Each point is reached from the start by the listed moves, each made once or not at all, plus a little noise. Say if it took an odd or an even number of moves. Then give how often each move was made.

Moves:
(1): [60 -1  7]
(2): [13 87 -4]
(3): [-5  8 76]
Start: [-14 -27 -23]
Points:
[ 58  60 -22] => even (1, 1, 0)
[-19 -19  53] => odd (0, 0, 1)
[ 46 -28 -16] => odd (1, 0, 0)
[53 67 55] => odd (1, 1, 1)

Moves:
(1): [ 79  21   6   3 -14 -16 -21  24  -6   1]
(2): [-12  59  -4 -17   3  10  -6   4   3   8]
(3): [-11  -3  59   7 -11  -4  -1  -3  -9  -6]
(4): [ -5  11 -12  74  10   2  -6  -5   5   0]
(5): [ 15 -15  10  -7  82   8  -7  11   5  12]
(6): [15 -9  7 -9 -9 76  4 -9  3  3]
(7): [  6   8   8  -1   6 -10  57   8  10   6]
(8): [-16  -9  -2   7 -10   2  -2  65  10   4]
Start: [  1   1  15 -22  39   9 -26   9 -15  -9]
Points:
[-24  40  78 -37   8  95 -33  64 -10   2] => even (0, 1, 1, 0, 0, 1, 0, 1)
[ 31 -16  33 -43 121  80  29  15   4  12] => odd (0, 0, 0, 0, 1, 1, 1, 0)
[-9  0 74 58 18 77 27 62  1  3] => odd (0, 0, 1, 1, 0, 1, 1, 1)

Moves:
(1): [ 79 -16 -21 -13  17  24  22 -12   6  15  14  -1   8  17  -5]
(2): [ 16  89 -11  27   3  -3  13 -12  20  -4  -4  -3   2 -19 -26]
(3): [  9   8  57  17  -1   2  23 -10   9   8 -14  -1 -21  13   2]
(4): [-14 -17  -8  56 -17   6  29   8  -1   8   5  -5 -17  -3  21]
(5): [-10  -8   2   8  43 -12  12   9  -3 -11   6   1  -7   5 -10]
(6): [-16  -7  -4  -9  -5  50   2 -10   4 -34 -11  16   2  -6   4]
(7): [  1   6  -5 -26  -3  -8  64 -11 -12  -6 -10 -15  11   7   9]
(8): [ 11  15  -4 -11  -2   1   5  63  11   6  -3   0  -4   3  -1]
(9): [-32 -30 -18   3 -26   1  22  -1  84   8 -14  -5   3  -4  -9]
(10): [-29  -2   6  -7  15  23   4  -3 -10  80 -14   3  21  -3 -19]
(11): [ -6   6  -9  -9 -12   9  -9 -10   8   8  57   0 -18  15  -4]
(12): [ -2   1   5   5 -13  -8  10 -20  20  15  -5 100  -7 -19  27]
Start: [  0  16  15  -8 -41   7 -38 -42 -14 -23   0  16  15 -25 -21]
Points:
[ -64  -32  -12   44 -100   55   22  -68   92  -29  -24  121   -6  -53
   22] => even (0, 0, 0, 1, 0, 1, 0, 0, 1, 0, 0, 1)
[  86   95   33   -6  -41   66   94 -120   31  -30  -32  115   11  -34
   -6] => even (1, 1, 1, 0, 0, 1, 1, 0, 0, 0, 0, 1)
[ 86 108  16  43  -9  28 119 -18  23   1  53  -6 -30  10 -28] => even (1, 1, 1, 1, 1, 0, 1, 1, 0, 0, 1, 0)
[-13  17  51  56 -75  27   7 -50   2   2  52   8 -41  -1  -4] => odd (0, 0, 1, 1, 0, 0, 0, 0, 0, 0, 1, 0)
[-46 -13  -9 -15 -27  46  -1  22  78 -53 -22  25   9 -31 -40] => even (0, 0, 0, 0, 1, 1, 0, 1, 1, 0, 0, 0)
[ 65  -8  20 -31 -12  17 116  -8  80  -2 -15  -8   0  12 -35] => even (1, 0, 1, 0, 1, 0, 1, 1, 1, 0, 0, 0)
[ 79  74  40  93  -8  20  71 -78  41   5   1 112 -22 -25 -11] => even (1, 1, 1, 1, 1, 0, 0, 0, 0, 0, 0, 1)
